Rows are points. To make a cloud, some directions were put in groups of two or more. Within a group, all points are equally far from the middle, so they leave a hole (a ring in 2 directions, a hollow ball in 3). The other directions are filled evenly. Then the cloud was stretched, turned, moved and blurred a little. Count the holes, and give their numbers of directions, smallest first.

Cloud:
[[ 22.4 -15.7  -6.7]
 [-25.4  -6.1  -6.8]
 [ 16.0 -19.4 -12.7]
 [-13.6  22.0  -7.1]
 [-10.9   2.9  15.7]
 [  6.8 -17.9   9.2]
 [-25.0   7.7   1.2]
 [-11.5  -5.7 -26.3]
 [ -1.4  -8.8  15.3]
 [-15.6 -17.3 -11.3]
 [ -2.3 -20.0   6.9]
 [ 12.6  -1.5  14.8]
 [-24.9  -4.3   1.0]
 [ -9.0  21.3 -14.6]
 [ -4.8  23.0 -13.4]
 [ 18.6   3.5 -21.3]
 [-26.5  -3.3  -6.1]
 [ -1.5 -13.0  13.6]
 [-16.3 -17.5  -8.2]
 [  7.0  22.4  -7.1]]
Holes: 1 (3)

Cloud, 29 rows:
[[ -5.2  -3.2  10.3 -16.0]
 [ -7.8 -12.4 -10.6  22.1]
 [ 18.2  -7.2  11.5  11.4]
 [  3.2  -9.8  23.8  -8.9]
 [-17.6 -14.6 -26.0   8.2]
 [ -0.9 -38.9 -10.6   5.3]
 [  2.8   6.0  24.0  -6.7]
 [  2.8 -18.8 -14.9  -8.1]
 [  7.3 -10.5  -5.7 -11.1]
 [ -6.2 -14.2  10.5  18.5]
 [-22.3 -28.8  -8.1   8.4]
 [-22.2  -9.6  -5.6  -9.9]
 [  3.3 -17.5 -25.4  12.8]
 [ -5.0  -1.7  24.1  -9.5]
 [ -4.6   3.4 -12.5  16.6]
 [ -1.1 -10.5  25.7  -7.1]
 [ -1.7  -7.3  27.2   4.2]
 [-13.6  -7.6  21.2   5.3]
 [-22.9 -27.8  -8.6   8.7]
 [ 15.2 -16.5   9.5  -6.5]
 [ -6.2  10.7  19.1   4.4]
 [ -0.5  10.5  18.0  -9.2]
 [ 13.9   6.0  18.1   3.8]
 [  5.4 -35.4 -13.9   7.5]
 [  8.2 -33.6  -9.8   2.6]
 [  7.9 -21.6  19.2  10.0]
 [ 10.9 -11.4  24.9   0.0]
 [-13.6 -12.2  11.8  14.7]
 [  8.6  -8.1 -14.4  -5.3]]
Holes: 1 (4)

Cloud (29 x 4):
[[-24.6  -8.2  -8.9  19.9]
 [  8.2   8.7  21.6 -22.8]
 [ 12.6 -19.3   6.8  21.2]
 [  0.9  19.8  -2.8  -2.1]
 [-10.6   9.8  28.6  -4.1]
 [  3.3  19.4  -0.6  -5.4]
 [  2.9 -11.8  22.5 -10.4]
 [  7.8  17.3  12.4 -18.8]
 [ -5.3  16.7  -8.9   8.7]
 [ -3.1 -11.9 -10.1   5.8]
 [ -1.4  21.5  -2.6  -2.5]
 [-18.0 -10.2  17.6   7.1]
 [ 10.3   6.8  29.4   3.1]
 [  6.0  14.8  -2.1   1.2]
 [ -0.7  15.5  10.2 -25.8]
 [ -8.3  11.8  28.5  -2.7]
 [  1.5 -16.0  22.1  -5.1]
 [  2.3   5.6  21.5  19.2]
 [-25.6  -4.2  -9.2   7.3]
 [ -8.8  24.7   3.7 -19.3]
 [ -2.6   0.5  32.2  -9.0]
 [ -4.1   3.6  32.5  -7.4]
 [-12.9  19.7  12.2   8.1]
 [  7.8   6.9  22.9 -22.4]
 [ -1.9 -20.7  10.9  32.4]
 [-13.6   1.6  -2.6  31.4]
 [  3.5 -18.8   6.6   0.0]
 [-12.9  -6.5  -9.3  -3.3]
 [-26.1  -4.6  -8.5   8.1]]
Holes: 2 (2, 2)

Cloud, 47 rows:
[[ 17.9  -5.9  -9.4  -8.6  -6.4   7.4]
 [-19.7 -16.1 -15.0  10.8  -6.1 -13.9]
 [ 26.4  11.0  10.1   1.2  10.3  16.9]
 [ 11.7   1.1 -12.1   7.2   0.9 -30.7]
 [  7.9 -26.1   7.5   5.5  17.3 -18.0]
 [ 15.9  17.6 -16.1  -5.1  -3.1  10.0]
 [ 12.3  -6.6  10.5  -6.2 -10.2  10.5]
 [ 10.7  25.4  -5.3  -9.4  23.0  -9.5]
 [ -3.3  22.4  -3.6  20.6   8.0   5.9]
 [ 15.4  -7.2  -6.4   9.9  12.8 -23.8]
 [ 10.1 -13.2  11.4   4.0   0.8 -25.4]
 [  1.4  -1.2  26.1 -13.7  22.9   1.6]
 [-12.5  -1.3   0.7   0.6  28.8 -10.7]
 [ -8.6  13.6 -20.5   4.7 -14.2  -4.2]
 [  8.3  19.7  -8.1   3.1  25.1 -14.5]
 [-12.1 -18.5  -2.7 -12.9   0.9   6.1]
 [ -3.4 -38.6  -2.0  10.6   9.8  -6.2]
 [-16.6  -8.9 -17.7  23.5  -1.4 -10.4]
 [ 15.9  24.2  -4.3  24.0 -16.9 -19.5]
 [ 23.1  18.3  -6.3   2.0   8.0  16.8]
 [-16.5   2.4 -15.8  -2.8  -1.9 -25.8]
 [ 16.4  -3.6  20.0  17.7   7.9  -1.2]
 [-12.7  20.9   4.0  18.5 -15.9 -23.7]
 [  3.9  28.2  -8.1  -3.9  -5.9 -28.0]
 [ -0.4  28.0  -2.3  23.6   6.6 -24.0]
 [ -2.9  28.3   1.3   6.0   6.7  10.3]
 [-19.1 -17.6 -13.0  14.5   8.9 -18.9]
 [ 16.1  33.3  -6.7   0.0 -11.1   2.7]
 [ -1.7 -37.3   0.7   7.0  20.9  -0.2]
 [ -5.1  25.7  -5.7 -13.5   5.3 -19.0]
 [-12.2  13.0  -0.4 -17.6  12.2 -13.3]
 [-13.7  -6.7   0.0  16.4 -16.8  -5.6]
 [ 19.1  18.4   1.7  14.3 -18.5 -16.3]
 [  9.2  11.1 -17.0 -16.2   5.2 -14.8]
 [ 18.7   5.4   7.3   3.9 -17.7  -2.7]
 [ 18.1 -21.5  -2.9  -2.1  23.1  15.9]
 [ -4.1  11.4  22.0  -9.3   1.8   4.5]
 [  8.0  -4.7 -26.3  17.4   2.9 -17.2]
 [  9.2 -10.4  16.1   7.5  -1.2 -23.6]
 [ -6.8  31.1   9.2  -4.7  -1.4  -3.7]
 [-16.2 -30.8  -6.7   9.3   1.8 -13.6]
 [  2.1 -31.4  -2.3 -11.5  -0.7  -4.8]
 [ -0.7  -9.3  16.7  23.8   0.0  -1.8]
 [ -5.2  31.1  -5.4   5.7 -16.7  -4.7]
 [  7.4  -8.0  12.3  -1.1 -14.3   5.0]
 [ 17.8 -11.7  12.0 -13.2  31.1  -0.9]
 [ -1.6  31.8 -10.0   7.2 -18.2  -5.0]]
Holes: 3 (2, 2, 2)
